Each row is a point. Examples show where two turns around zero, p and q, send a point. Where does a point land after both, in the order given? Backwards means that the second turn is done in reverse. Each puzzle has new turns, and all numbers are rounded.

Turn p:
.26, -.30, -.27 -> .26, -.27, -.30
-.18, -.03, .19 -> -.12, -.04, .23
-.07, .18, .42 -> -.01, .21, .41
-.01, .16, -.34 -> -.13, .11, -.34
Turn q:
-.01, .30, .07 -> -.10, .29, .05
.51, -.30, -.28 -> .58, -.16, -.27
-.12, .12, .25 -> -.15, .10, .24
-.07, .23, .34 -> -.13, .23, .32
-.18, -.17, -.22 -> -.12, -.23, -.20
-.13, -.18, -.16 -> -.07, -.22, -.14
Where do these land?
q, then p: .59, .01, .10 -> .50, .31, -.07
q, then p: -.20, -.16, -.15 -> -.11, -.26, -.08
p, then q backwards: -.31, .09, -.17 -> -.34, .10, -.09
q, then p: -.16, -.20, .30 -> .03, -.19, .35
q, then p: .08, .26, -.07 -> -.08, .25, -.11

Turn p:
-.01, -.06, -.10, -.10, -.02, .22 -> -.02, -.02, -.08, -.13, -.09, .20
.34, .06, .16, -.10, .10, .02 -> .32, .11, .19, -.09, .06, .04
.04, .14, -.01, -.02, .40, .02 -> .04, .17, -.02, -.12, .37, .05
.30, -.23, .22, .16, .34, -.31 -> .38, -.21, .16, .16, .41, -.13
-.22, -.35, .15, -.17, -.17, -.35 -> -.07, -.47, .05, -.07, -.10, -.37
-.37, -.08, .37, .13, -.21, .07 -> -.40, -.22, .34, .10, -.11, -.01
-.41, -.03, -.05, .01, .00, .28 -> -.44, -.07, -.07, -.10, -.02, .20
-.07, .07, -.70, .07, -.47, .10 -> -.11, .15, -.63, .18, -.51, .08
.40, .47, -.04, .03, .02, -.05 -> .30, .53, .06, .08, -.01, -.06
Turn q:
-.18, .39, -.30, .10, -.07, .03 -> -.12, .39, -.30, .10, -.16, -.01
.69, -.17, .00, .11, -.09, .16 -> .65, -.31, -.05, .03, -.09, .14
.13, -.10, -.09, .19, -.11, .23 -> .11, -.19, -.16, .14, -.16, .14
-.19, -.14, -.20, -.02, .52, .01 -> -.21, -.02, -.23, -.03, .50, .11
-.13, -.02, .10, .04, -.08, .24 -> -.15, -.07, .06, .10, -.14, .19
-.19, -.05, -.21, .01, -.07, -.21 -> -.18, .02, -.18, -.08, -.01, -.25
-.18, -.11, .30, -.41, -.08, .24 -> -.24, -.09, .37, -.28, -.10, .28
.05, .21, .40, -.02, -.02, -.68 -> .14, .26, .47, .03, .15, -.58
Where do these land?
p, then q backwards: .23, -.17, -.27, .21, .14, -.01 -> .25, -.01, -.18, .25, .20, .15
p, then q: .43, -.12, -.18, .25, -.32, .23 -> .32, -.17, -.18, .27, -.42, .18
p, then q backwards: .43, -.31, -.02, -.05, -.09, .01 -> .49, -.10, .03, .07, -.12, .14
q, then p backwards: .11, -.34, .33, .31, .03, .30 -> .06, -.47, .22, .36, -.09, .08
p, then q backwards: -.34, -.03, -.03, .01, .05, -.17 -> -.27, -.19, -.09, .06, .04, -.16
p, then q: -.36, .09, -.42, -.31, -.08, -.28 -> -.22, .19, -.33, -.39, -.02, -.39
q, then p: -.21, .49, .37, -.24, .01, -.25 -> -.22, .39, .49, -.05, .07, -.29
q, then p backwards: -.14, .09, -.10, -.21, .11, .14 -> -.11, .12, -.08, -.07, .12, .25
q, then p: -.14, .30, .33, .02, .16, .03 -> -.21, .23, .33, .11, .16, .06

Turn p:
-.17, .01, .11, -.26, .06, .21, -.06, .31, .05 -> -.10, .00, .09, -.10, .28, .23, -.01, .29, .12
.34, -.08, -.23, .09, .18, -.34, -.08, -.45, .19 -> .27, -.22, -.11, .03, -.14, -.42, .00, -.47, .15
-.45, .43, .13, .09, -.18, -.23, -.20, -.22, .41 -> -.63, .16, .09, .06, .02, -.40, -.34, -.11, .18
-.18, .13, .13, .27, .13, .22, -.10, .15, -.11 -> -.10, .08, .10, .31, .20, .12, -.12, .11, -.21
.01, -.35, .29, -.21, -.07, -.24, -.11, .33, -.33 -> .10, -.31, .39, -.26, -.16, .12, .12, .36, -.17
-.16, -.07, -.32, .04, .12, -.07, .12, -.01, .13 -> -.07, -.14, -.35, .02, .10, -.15, .06, .02, .00
-.17, .01, -.31, -.31, .16, .04, .20, -.24, -.22 -> .02, .03, -.29, -.38, .25, -.04, .16, -.18, -.20
.14, -.08, .08, .05, -.19, .03, -.17, -.31, -.08 -> .03, -.02, .12, -.05, -.23, .10, -.14, -.32, -.04
.66, -.03, .21, -.30, .08, .00, .33, .33, -.37 -> .68, .24, .28, -.19, -.11, .17, .44, .25, .03
.01, .05, .08, .15, -.01, .26, .43, .10, .11 -> -.08, .27, -.15, .25, .00, .17, .32, .08, .06
-.02, .03, -.17, .44, -.31, -.08, -.38, .44, .09 -> -.01, -.11, -.09, .33, -.28, -.02, -.53, .42, -.02
.00, -.06, .00, -.07, .04, .17, .02, -.43, .12 -> -.09, -.01, -.06, -.04, .06, .09, .05, -.45, .10
Turn q:
.14, -.19, .25, -.41, .46, .44, -.75, .18, .27 -> .58, -.19, .10, -.45, .12, .06, -.85, .05, .19
.19, .02, -.02, .18, -.13, -.20, .01, -.04, .20 -> .06, .03, .02, .16, -.26, -.17, .13, -.07, .15
-.28, .18, -.14, .02, -.10, -.03, .15, -.15, .12 -> -.31, .15, -.07, -.03, .04, .09, .15, -.07, .20
.09, .25, -.09, .30, .05, -.18, .28, -.17, -.26 -> -.11, .19, -.11, .34, .15, -.17, .29, -.19, -.16
.07, .05, -.18, .28, -.27, .16, .34, -.29, -.10 -> -.17, .09, .05, .31, -.08, .28, .32, -.31, -.09
.10, .25, -.07, -.12, -.02, -.04, .16, -.26, -.22 -> -.03, .27, .01, -.07, .13, -.03, .22, -.23, -.19
-.17, -.21, .24, -.05, -.38, -.39, .04, .00, .00 -> -.36, -.09, .19, -.10, -.36, -.22, .11, .21, -.11
-.11, .24, .01, .18, .18, .00, .22, -.02, .08 -> -.10, .14, .00, .22, .26, -.05, .09, .00, .19
.10, .14, .03, -.17, .10, .41, -.53, .46, -.10 -> .44, .15, -.23, -.12, .03, .24, -.56, .28, -.10
.24, -.18, -.27, -.38, .17, .14, -.24, .34, .14 -> .53, -.20, -.21, -.35, -.02, .14, -.07, .16, .09
-.01, -.14, .18, .00, -.04, -.02, .38, .05, -.01 -> -.08, -.11, .29, .10, .08, .02, .24, .16, -.05
-.36, -.41, .06, .18, -.03, -.30, -.05, -.09, -.12 -> -.45, -.42, -.04, .02, -.10, -.20, -.06, .03, -.11
Where do these land?
p, then q: .21, .05, .07, .00, .32, -.20, .10, .09, .13 -> .12, -.08, .14, .18, -.01, -.30, .22, .05, .12
q, then p: -.15, -.19, .05, -.46, -.07, -.10, -.11, -.04, -.18 -> .01, -.08, .13, -.50, .14, .13, .07, .14, -.06
p, then q: -.27, -.40, .26, -.10, .12, .04, -.29, .23, -.31 -> .05, -.38, .25, -.02, .19, .17, -.29, .27, -.35
p, then q: .05, .31, -.18, -.22, -.04, .12, .25, .30, .08 -> .27, .26, -.24, -.04, .15, .01, .13, .20, .27
p, then q backwards: -.19, .11, .29, -.24, .40, .41, .06, -.18, .41 -> -.32, .23, -.08, .08, .36, .22, .47, -.34, .19
q, then p: -.13, -.04, .04, -.04, .14, -.09, .10, .00, .26 -> -.13, -.15, .03, .05, .06, -.09, .13, .06, .23
p, then q: .02, .30, -.19, .23, -.35, -.10, -.04, -.21, -.38 -> -.10, .42, -.28, -.13, -.21, -.05, -.07, -.14, -.39
p, then q backwards: .19, -.14, .03, .12, .17, .01, -.43, .02, .00 -> .18, -.28, .17, .15, .22, .23, -.11, .01, .08
p, then q: .11, .25, -.06, .09, -.27, -.50, -.01, -.01, .28 -> -.19, .16, -.11, -.11, -.47, -.32, .11, .17, .18
p, then q backwards: .04, -.17, .11, .33, -.44, .55, .44, -.31, -.13 -> .04, .21, -.44, .25, -.68, .33, .09, -.22, -.17
p, then q: .14, -.08, -.42, .29, .03, -.12, -.08, .12, -.15 -> .22, -.14, -.33, .11, -.28, -.04, .09, -.09, -.24

Turn p:
.02, .22, .11, .20, .11, .09, .07, -.02, .04, -.29, .14, .13 -> .00, .17, .09, .04, .13, .01, -.01, .15, .09, -.32, .21, .12
-.17, .27, .00, -.02, .00, -.17, -.16, .26, .35, -.18, -.09, .11 -> -.07, .14, -.11, .02, -.06, -.04, -.27, .33, .41, -.04, -.08, -.04
.23, .21, -.10, -.05, .38, .22, .03, .17, .09, -.14, -.19, -.01 -> .08, .14, -.03, -.20, .46, .20, -.06, .09, .11, -.14, -.17, -.03
.12, -.29, -.38, .07, .24, -.28, .10, .21, -.20, -.19, .13, .05 -> .11, -.30, -.42, -.11, .17, -.30, .18, .01, -.07, -.27, -.08, -.07
.13, -.18, -.38, .39, -.04, .17, -.25, .25, .49, -.11, -.07, .05 -> .16, -.17, -.47, .37, .11, .37, -.33, .07, .18, -.21, -.08, -.06
.02, .25, -.18, .07, .07, .35, -.23, -.19, -.15, .23, .11, .11 -> -.11, .23, -.14, -.09, .17, .20, -.20, -.17, -.25, .14, .27, .17
-.20, -.10, .30, -.24, .02, .15, -.09, .13, -.30, -.07, .16, -.10 -> -.22, -.23, .34, -.21, -.01, -.11, -.07, .16, -.22, .05, .12, -.10
-.18, -.03, .63, .20, .51, -.45, -.05, -.10, -.07, -.08, -.03, -.21 -> .15, -.02, .55, .23, .28, -.70, -.10, .08, .12, .01, -.08, .11
.32, .13, .31, -.28, -.26, -.20, -.11, -.09, -.12, .05, .07, .17 -> .36, .09, .20, -.32, -.33, -.03, .06, .10, .00, .19, .17, .08
-.15, .06, .20, .38, .03, .12, .19, .16, -.21, .20, -.10, .23 -> -.13, .10, .04, .28, .13, .00, .18, .32, -.26, .07, -.01, .32
.26, -.11, -.42, -.59, -.15, .17, -.02, -.42, .49, .09, -.03, .19 -> .05, -.07, -.22, -.41, -.26, .51, -.04, -.60, .42, .09, -.07, .08
-.19, .04, .06, -.08, -.37, .12, .20, -.14, -.01, .42, .18, -.34 -> -.26, .06, .15, .20, -.21, .12, .24, -.21, -.10, .41, .20, -.26
-.20, -.47, -.15, -.05, -.53, -.28, .30, -.20, -.39, .07, -.29, -.39 -> -.11, -.14, .02, .19, -.57, -.22, .39, -.31, -.44, .04, -.41, -.34
Turn q:
.02, -.17, -.10, .53, -.09, .37, .27, -.13, -.27, -.25, -.03, -.01 -> -.04, -.38, -.12, .21, -.06, .47, .13, -.20, -.22, -.37, -.02, -.11
-.29, -.13, .01, -.17, .32, -.03, .32, -.25, -.32, -.04, .37, .21 -> -.33, -.26, .10, -.32, .25, -.09, .34, -.11, -.41, .08, .02, .13
-.24, -.29, -.57, .20, .00, -.04, -.42, .04, -.05, -.13, .17, -.01 -> -.24, -.17, -.59, -.02, .05, -.10, -.17, .12, -.03, -.16, .45, -.13
.01, -.13, .14, -.14, .00, .11, .35, .13, -.09, -.24, -.43, .12 -> .12, -.14, .16, -.09, -.02, .04, -.13, .04, -.13, -.33, -.48, .15
.02, -.07, .40, -.16, .04, -.03, .29, .14, -.13, .09, -.28, -.33 -> -.01, -.04, .44, .08, -.10, -.05, -.02, .19, -.05, .01, -.46, -.20
-.07, .16, -.08, -.23, .21, .19, .17, -.11, .25, .02, -.20, -.46 -> .08, .18, .06, -.22, .25, .04, .04, .00, .18, -.02, -.31, -.49
.42, .30, -.24, -.15, -.14, -.17, -.60, .06, -.19, .06, .18, .30 -> .30, .44, -.21, .00, -.28, -.19, -.18, -.06, -.23, .18, .56, .22
.16, -.10, .26, .33, .02, .08, .03, -.11, .25, .36, -.21, .07 -> .21, -.21, .06, .32, .07, .26, -.10, -.05, .21, .34, -.17, .05
.14, .39, -.01, -.14, -.21, .01, .15, .34, -.02, .31, -.14, .08 -> .21, .40, -.02, .01, -.27, .11, .16, .26, .03, .13, -.24, .17
-.20, .11, -.32, -.36, -.37, -.15, -.26, -.13, .01, -.16, -.12, -.20 -> -.13, .25, -.30, -.29, -.32, -.35, -.14, -.14, .17, -.14, .00, -.21
-.04, -.01, .14, .16, .34, -.47, .34, -.05, -.10, -.08, .37, .26 -> -.13, -.18, .18, .21, .34, -.30, .47, -.04, -.22, .04, .09, .33
.19, -.17, .12, .05, -.01, .10, .12, .00, .23, .08, .27, .00 -> .15, -.21, .20, -.03, .06, .13, .15, .06, .20, .08, .19, .02
-.11, .11, .25, .07, -.09, .03, -.75, .07, .42, -.03, .05, -.03 -> -.18, .31, .04, .15, .05, .03, -.53, -.07, .48, .15, .38, .05
Where do these land?
p, then q: .35, -.24, -.33, .20, -.45, -.21, .13, .28, -.03, -.13, .16, .22 -> .36, -.23, -.26, -.10, -.31, .07, .29, .21, -.02, -.49, .15, -.12
q, then p: .11, .25, -.07, .17, .29, .10, .39, .25, -.31, .17, .10, .00 -> -.12, .14, .06, -.05, .34, .10, .41, .28, -.36, -.10, -.09, .00
q, then p: -.22, -.20, .44, .12, .14, .08, .11, .01, .28, .36, .17, .33 -> -.17, -.35, .09, .16, .18, .20, -.03, .09, .12, .33, -.10, .54
p, then q: .16, -.16, -.11, .18, -.16, -.14, -.13, -.10, .17, .30, .21, -.13 -> .19, -.24, -.18, .15, -.09, .10, .19, -.08, .04, .21, .25, -.18
q, then p: -.19, -.24, -.13, -.10, -.13, .11, -.13, .01, .05, -.21, .36, -.12 -> -.27, -.31, .05, -.10, -.14, -.09, -.04, -.06, .23, -.10, .19, -.21
p, then q: .11, .06, .14, .05, -.38, .32, -.19, .24, -.49, .00, -.22, .25 -> -.09, .22, .07, -.12, -.48, .25, -.12, .30, -.47, -.13, .01, .14
q, then p: .09, .19, -.28, .29, -.07, -.04, .17, -.48, -.19, -.14, -.46, -.15 -> .17, .34, -.09, .15, -.03, .00, .04, -.53, -.32, -.31, -.27, -.15
q, then p backwards: .04, .06, .07, .15, .21, -.14, -.13, -.09, .12, -.09, .37, -.02 -> -.03, .12, .10, .14, .19, .07, .13, -.10, .01, .13, .37, -.12
q, then p: .36, -.16, -.17, -.35, -.05, .10, -.03, -.18, .22, -.20, -.49, -.05 -> .58, .02, .03, -.32, -.11, .06, -.28, -.23, .07, -.04, -.19, -.22
p, then q: -.22, -.18, -.14, .10, .29, -.23, .00, .28, -.27, -.07, .21, .01 -> -.15, -.20, -.16, .08, .16, -.46, .06, .27, -.16, -.12, .03, .01
q, then p: -.15, -.05, .48, -.40, .04, -.14, .12, -.62, .16, .11, -.29, -.02 -> .17, .09, .41, .04, -.21, -.18, -.16, -.40, .13, .46, -.44, .28
q, then p backwards: -.19, .70, -.19, -.45, .31, .20, -.18, .23, .21, .01, -.19, -.11 -> .15, .87, -.21, -.09, .22, .04, -.03, .02, -.09, -.07, -.41, -.05
q, then p backwards: -.24, -.03, .29, .03, -.03, .00, -.12, .18, .08, -.11, .08, -.23 -> -.35, .15, .18, -.04, .02, .12, .05, .05, .18, -.17, .03, -.10
